Each point is reached from the start by the listed moves, each made 0, 1 or 2 times, or once backwards (-1), plus a little noise. Is the number of moves made odd or even? Then give how often each move was made.

Moves:
(1): [57 16]
(2): [-14  40]
Start: [-19  -7]
Points:
[-20  -8] => even (0, 0)
[35  9] => odd (1, 0)
[ 7 90] => odd (1, 2)
[ 50 -28] => even (1, -1)

Moves:
(1): [ 64  -1  23   9  -9  18 -44]
(2): [ 10  60  -6 -13  15  -9   6]
(3): [-14  -5  53 -22  18  14   3]
(4): [-5  9  8 31 10  0  2]
Start: [ -8  17  -3 -14  -6 -22  43]
Points:
[-105  -31   48   31   24  -19   86] => odd (-1, -1, 1, 2)
[-31 -51  53 -24  -4   1  41] => even (0, -1, 1, 0)
[114 -54  41 -15 -47  26 -57] => even (2, -1, 0, -1)

Moves:
(1): [ 36  -9  -2   1  -5  34   6 -10   6   5 -14]
(2): [ 10  53  -1   5  10   7 -17  -1 -12  -7   0]
(3): [ -6  -5  48  -6  -3 -11  13  12   7   7 -10]
(4): [ 7 -4 -1 38  2  7 -3 -9  7  0  8]
(5): [  8   0 -21  17  43  19   5  18   3  13  -3]
(6): [-35   6   7  -5 -12  33 -11   1   2  13   6]
(7): [-7  2 -2 -1 -8  2 35 -3  5 -4  6]
(8): [  8 -11   0  -1 -30   0   9  42  20  -2  14]
Start: [ 35  18 -22   6   6   0 -12  -5  -1 -10 -10]
Points:
[ -2  23  -9 -44 -16  90 -61  -1  -2  24 -26] => odd (1, 0, 0, -1, 0, 2, -1, 0)
[-88 -33  42 -13 -64  11  32  58  42  14  32] => odd (-1, -1, 1, 0, 0, 2, 1, 1)
[ 47 104  37 -42 -60 -91 -13  88   5 -52  10] => odd (-1, 2, 1, -1, -1, -1, 0, 2)
[121  -2  43 -10   1   3 -28 -70  -9 -12 -69] => odd (2, 0, 1, 0, -1, -1, -1, -1)

Moves:
(1): [ 17 -11  -5  13  -2   0   5  14   8  26  16   1]
(2): [  6   1 -13  -3   4  -6  11  11  10  19  -7  -7]
(3): [-1  3  5  3  4  1 -5  0  5  4 -6 10]
(4): [ -2   3  -1   1 -22   8  -6  10  11  12  12 -17]
(5): [ 1  9  1  2 11  7  1  0  3 -2  3 -6]
(6): [-1  9 -9  5  3 17 -2  6  3 -7  7 23]
(7): [24  7  9 10 -3 -4 26  6  5 11  3 -1]
(8): [  1   1  -2   3  -1  -8   0   7   5 -17   1  -6]
(9): [ 17   2 -12   2  -5 -19  -2 -18   8   1  -1   7]
(10): [-16  -6   1  -5 -14   3   0 -12  25   4  22   6]
(11): [-15  24 -16  10   9 -10   2   1 -11  -2   8  13]
Start: [-16   6  -3   1   4   5  -3  -7  10  -2  -3   9]
Points:
[ -63   53 -121   12  -59  -19  -21  -13   91   21   80   50] => even (0, 2, -1, 2, -1, 2, -1, 1, 2, 2, 2)
[ 25 -21 -27  24  11   7  14   1 116  26  54  34] => even (2, 1, 1, -1, 2, 1, 0, 2, 1, 2, -1)
[-46  42  -8  10 -20   9  55   9  57  -4  38  40] => odd (-1, 1, 0, 0, -1, 1, 2, 1, -1, 2, 1)
[ 58   0  14  -6 -13 -54  53  -6  61  35 -58 -17] => even (-1, 2, 2, 0, -1, -1, 2, 1, 1, 0, -1)
[-110   67  -78  -11  -27   23  -15   -3   65   12   64    6] => odd (-1, 2, -1, 2, 1, 1, -1, 0, 0, 2, 2)
